Each row of a before or after table is a point. The points were changed in one or more steps. Then noise was added and the rows were shuffled. The steps act on columns, c1 being the first. Write out the steps. A step turns or swaps two columns, mirrors them in a line or flattens them onto one, adds a multiple of one to another, or multiplies or shifts one. Angles are multiples of 10 degrees, from the lower column toward the higher: turns from -170 to 170, lines from 10 to 170 but not 90. Use the fewest steps. Two steps may share a column if one is a turn and the other turns, adds or multiplies; they go together, in the order done. Otherwise the lowest column goes first.

Before:
[[-0.41 -0.39  0.04]
 [ 0.25 -0.09  0.46]
 [ 0.18 -0.08  0.72]
 [ 0.28 -0.02  0.76]
 [-0.20  0.67 -0.25]
 [ 0.20 -0.45  0.66]
 [ 0.08 -0.46 -0.07]
 [-0.22  0.08 -0.39]
 [ 0.76 -0.09 -0.45]]
After (9 x 3):
[[ 0.25  0.74  0.01]
 [ 0.47  0.11 -0.02]
 [ 0.06  0.29  0.01]
 [ 0.50 -0.03 -0.05]
 [ 0.32 -0.46  0.00]
 [ 0.14  0.22 -0.03]
 [-0.10 -0.20 -0.04]
 [-0.68 -0.04  0.03]
 [ 0.12  0.15 -0.04]]
Steps: turn c1 and c2 by 80 degrees; multiply c3 by 0

Before, 9 rows:
[[-0.05 -0.22 -0.72  0.05]
 [-0.52 -0.41 -0.22 -0.15]
 [ 0.20  0.09 -0.09 -0.33]
 [-0.20 -0.21  0.19 -0.07]
 [ 0.10  0.08 -0.45 -0.99]
 [-0.26  0.18  0.07 -0.28]
 [-0.24 -0.37  0.08 -1.01]
 [-0.33  0.20  0.31 -0.06]
 [-0.40  0.37 -0.05  0.35]]
After (9 x 4):
[[-0.36 -0.09  0.00 -1.01]
 [-0.32  0.07  0.00 -0.33]
 [-1.03 -0.40 -0.13 -0.16]
 [-0.71 -0.14 -0.05 -0.10]
 [-0.57 -0.43 -0.16  0.05]
 [-0.90  0.31  0.08  0.33]
 [-0.75  0.19  0.10 -0.27]
 [-0.74 -0.27 -0.09 -1.00]
 [-0.84  0.27  0.12 -0.04]]
Steps: shift c1 by -0.50; flatten c2 and c3 onto the line at 20 degrees

Before:
[[ 0.36 -0.10 -0.31 -0.13  0.04  0.25  0.05 -0.09]
 [ 0.31 -0.28 -0.14  0.03  0.51  0.43  0.02  0.25]
 [ 0.30  0.09  0.01  0.03  0.55  0.20 -0.01 -0.23]
 [-0.50 -0.64  0.41  0.24 -0.03  0.27  0.43 -0.19]
 [ 0.09 -0.61 -0.34 -0.18  0.19  0.44 -0.48 -0.19]
 [-0.31 -0.42 -0.06  0.18  0.16 -0.24  0.26 -0.03]
 [-0.69 -0.13  0.22 -0.15 -0.01  0.02  0.28  0.00]
 [-0.03 -0.21 -0.52  0.03  0.27  0.66 -0.11 -0.22]
 [-0.59 -0.20  0.10  0.38  0.16 -0.18  0.31  0.16]
 [-0.35  0.16  0.10  0.39 -0.21  0.61 -0.34 -0.02]]
After, 10 rows:
[[ 0.40 -0.02 -0.31 -0.30 -0.11  0.27  0.01 -0.07]
 [ 0.30 -0.03 -0.03 -1.38  0.22  0.22  0.02 -0.21]
 [-0.52 -0.02  0.40  0.42  0.17  0.24  0.42 -0.19]
 [ 0.08  0.03 -0.33 -0.74 -0.05  0.46 -0.48 -0.15]
 [-0.71 -0.01  0.20 -0.22 -0.13  0.02  0.28  0.01]
 [-0.05  0.00 -0.53 -0.64  0.14  0.65 -0.11 -0.22]
 [ 0.30 -0.03 -0.14 -1.30  0.26  0.46  0.06  0.27]
 [-0.43  0.03  0.09  1.14  0.22  0.59 -0.30 -0.05]
 [-0.61  0.04  0.13  0.12  0.45 -0.18  0.32  0.16]
 [-0.33  0.01 -0.05 -0.13  0.20 -0.24  0.26 -0.08]]
Steps: multiply c2 by 0; turn c4 and c5 by 60 degrees; multiply c4 by 3

Before:
[[ 0.07  0.17 -0.13  0.13  0.21 -0.45  0.08  0.12 -0.05]
 [ 0.24  0.04 -0.47 -0.70 -0.59 -0.21  0.18 -0.54  0.29]
 [-0.06  0.29 -0.15 -0.25  0.14 -0.51  0.09  0.31  0.53]
 [ 0.21  0.16  0.11  0.21 -0.50 -0.21 -0.17 -0.28  0.17]
 [ 0.26 -0.19 -0.14 -0.52 -0.26 -0.32 -0.08  0.31  0.07]
 [-0.36 -0.31 -0.17 -0.24  0.14 -0.64 -0.12  0.42 -0.12]
 [-0.17  0.07 -0.25 -0.17 -0.58  0.01  0.41  0.26 -0.06]
 [-0.23  0.31 -0.35 -0.24  0.19 -0.49  0.42 -0.40  0.75]
 [ 0.04 -0.43  0.07  0.13 -0.06 -0.50  0.41 -0.46  0.14]
 [-0.30 -0.29 -0.26 -0.59  0.41  0.40 -0.02  0.39  0.45]
 [-0.41  0.39  0.40 -0.25 -0.09  0.05  0.34 -0.02 -0.03]]
After (11 x 9):
[[ 0.50  0.11  0.52  0.26  0.01 -0.20 -0.09  0.13 -0.24]
 [ 0.70  0.03  0.24 -0.49 -0.15 -0.27 -0.05  0.05  0.28]
 [ 0.73  0.14 -0.26  0.16 -0.12 -0.50  0.06 -0.08  0.17]
 [ 0.51  0.42 -0.31 -0.14 -0.25 -0.49  0.29  0.78 -0.42]
 [ 0.71  0.37 -0.17 -0.18 -0.11 -0.53  0.08  0.51  0.31]
 [ 0.55  0.29  0.49 -0.66 -0.61 -0.25  0.13  0.24 -0.53]
 [ 0.63 -0.20 -0.15 -0.35 -0.15 -0.68 -0.08 -0.10  0.40]
 [ 0.86 -0.40  0.05 -0.08  0.08 -0.48  0.24  0.15 -0.43]
 [-0.23  0.11  0.45 -0.08 -0.36  0.03  0.30 -0.09  0.24]
 [-0.90 -0.08 -0.45 -0.71 -0.15  0.39  0.05  0.47  0.35]
 [-0.47  0.46  0.12 -0.10  0.41  0.00  0.24  0.04  0.03]]
Steps: add -1.5 times c6 to c1; turn c2 and c4 by 20 degrees; turn c3 and c5 by 80 degrees; multiply c7 by 0.7; swap c8 and c9
